Each row is a point. Before rounding, the points of a table are all equally far from one centre. They may lie mostly on one side of it. Where is the centre, to within rounding?

Points (9 x 3):
[[-44 -18   4]
 [ 17 -36 -40]
 [-36   2  30]
 [ 13   3 -44]
 [-31  -4 -28]
 [ -5 -60 -12]
 [ 23  32 -18]
 [ -5  35 -12]
 [  8  15  51]]
Centre: [  8 -12   6]

Points (14 x 9):
[[-52  -3  30 -17 -23 -12   1  -4 -10]
 [-45   6   1 -19   3  28   8   1 -31]
 [-55 -18   0  -4  -1 -12  13  -3 -22]
 [-35 -37  -1  -6 -16 -25 -10   5 -10]
 [-48  -7  -8   4  -9   7  10  -3 -23]
 [-39 -49  13 -14  33 -11  -4  -8 -11]
 [-43 -24  22  13  18  -7   0 -34 -40]
 [-57 -12  18  -5  27  -1 -26   1 -17]
 [-60  -9  25  -5  -7  -7   8  -1  -8]
 [-48  11  31   8  13   8  -5   6  -5]
 [-60 -21   8  -8  11 -14  -8  -4  -8]
 [-46   8  -5 -24  14   1  -7   6 -38]
 [-51 -14   5   4 -13  -2   2  17 -31]
 [-45  -4  19  23   5   5   7  16 -21]]
Centre: [-12 -16  23 -12   5   3  -7  -5 -23]

Points (24 x 20):
[[-12  -6  -6 -21  47 -37  26 -23   7   6 -28 -11 -34   5  12  -6  -3 -10
   -5  -1]
 [ -6   5 -12 -12  10 -27   0 -12  24  -2 -16 -16 -25  -5  18  -9 -13  -1
  -23 -11]
 [-13   4  -5  -7  39 -33  -1  -2  15  18 -13  -7 -44 -14  37 -21  -7   5
    3  -4]
 [  0   8  -8 -22  26 -31  -4 -28  15   5 -10  -6 -23  -1  19  -5  -6 -17
  -17 -13]
 [ -5  -6  -2 -17  33 -23  25 -11  32  12 -39   1 -22   0  10  -6   1 -15
   -2   8]
 [  0   1  -2 -16  22 -32  11 -35  18 -11 -22  -3 -43  -2  19  -7   0   4
    1  17]
 [ -3  -9   0 -10  34 -15  11 -17  44   4 -25  -6 -38 -10   2 -36 -11   6
    4   5]
 [ 11  17 -11 -19  28 -34  11 -17  14   6 -22 -19 -13   7  17   2 -16 -16
    5  -9]
 [ -3  -5  -4 -23  18 -31  30 -23  19   8 -26  26 -30  -8  12 -20  -5   4
    4  14]
 [ 15   1  -5 -36   2 -13  14 -11  41   6 -15  -1 -53  24  24   9  -3  -3
    4   3]
 [  1   2 -35 -13  12 -20  18 -19   9  -9 -14 -20 -48   1  24   5  -3   1
  -17   9]
 [-13  10  -7 -19  29 -23 -15  -8  28   2 -27 -17 -28  18   4  -5   0 -19
    2  -6]
 [-13   7 -14 -21  23 -32   3 -19  28  19 -15  11 -24  10  21 -16  -1  -8
   -3  11]
 [  0   6 -34 -10  23  -3  18 -32   8   3 -21  20 -37   6  22  -4  -6  -5
  -11 -23]
 [ 16  -1   1 -20  21 -32  -4 -24  13  17 -39   7 -35   9  20 -20   3   4
   -7   0]
 [ -3  -1  -7 -43   0 -21   5  -4  10   4 -18  -6 -60 -11   5 -13  -1 -17
  -14  -7]
 [ -1   3 -12 -20  23 -25  30 -11  27   5 -36  -4 -34   0  27  -5  -1   2
   -7  16]
 [  1  -1  -7  -9  21 -27  19 -24  15  -2   2 -19 -35   3  38 -20  12 -28
  -11   4]
 [  7  14  -1 -26  27 -26  16 -26   4   0 -25   6 -40  -6  27  -8  11 -14
  -13  -5]
 [ -6  -1 -16 -33  27 -33  28 -27  12   7 -18   3 -13   8   6 -26  -8 -12
  -11  13]
 [-11 -12   5 -17  38 -23   4 -28  21 -20 -21 -18 -19  12  15 -38   6  -9
  -10 -12]
 [-10 -10  -9 -20  34 -30  -3 -25  18   3 -26  32 -16   7   3  -7   0  13
   -3   0]
 [-12  -6 -22 -25  28 -38  23  -9  20   2 -27   9 -31   8   6  -1  -6 -13
   -3  15]
 [-19   2 -16 -35  26 -11   5 -16  16  -2 -38   3 -55  28  25 -15  -8   4
    3  -8]]
Centre: [ 10 -17  -6 -23  24   4  12   7  -4  -1   3  -3 -24  11   9 -15   5   7
  16  -5]
